Every row gives one point. Each copy is the shape, with its points in the same order, stretched, turned, moved and blurred by noise. Say if it was mirrored as well.

Shape (8 x 3):
[[ 14.6  -0.2   3.0]
 [  6.6 -26.0   1.7]
 [ 11.2  -5.1  10.7]
 [-17.7   3.5  17.8]
 [ 12.6  15.4   2.5]
 [ -1.0  18.5 -12.9]
 [  2.8   7.7  -1.6]
 [-32.9  -0.4 -31.2]]
Copy 1 (8 x 3):
[[ -5.5   9.3  17.4]
 [-27.2  -9.9   6.8]
 [ -0.6  -1.3  14.9]
 [ 20.4 -13.0  -4.2]
 [  9.4  16.3  12.6]
 [  2.3  19.8 -12.6]
 [  2.0  10.0   1.8]
 [-11.8   7.7 -48.7]]
Copy 1 is: mirrored
Copy 2 (8 x 3):
[[ 10.7  -1.1   5.1]
 [  6.0 -27.4  -5.3]
 [  3.0 -10.4   9.9]
 [-26.5   0.7   9.1]
 [  7.5  14.9   3.7]
 [  2.6  22.5 -15.8]
 [  1.9   7.2  -4.4]
 [-17.2   6.7 -47.4]]
Copy 2 is: only turned
Copy 3 (8 x 3):
[[  0.0  -9.7  21.3]
 [ 21.0   4.7  33.4]
 [ -0.4  -2.6  27.7]
 [ -7.7  25.5  12.4]
 [-12.2 -12.6  12.0]
 [ -1.6  -5.2  -4.5]
 [ -1.1  -1.9  10.8]
 [ 29.3  21.4 -16.6]]
Copy 3 is: mirrored
Copy 4 (8 x 3):
[[  0.7 -13.3  19.2]
 [ -3.0 -28.4   2.1]
 [ -8.2 -17.2  19.9]
 [-31.7   5.5   7.0]
 [ -0.7  -0.6  24.2]
 [  4.9  12.5   8.1]
 [ -1.6  -0.2  12.4]
 [  1.2  18.1 -32.3]]
Copy 4 is: only turned
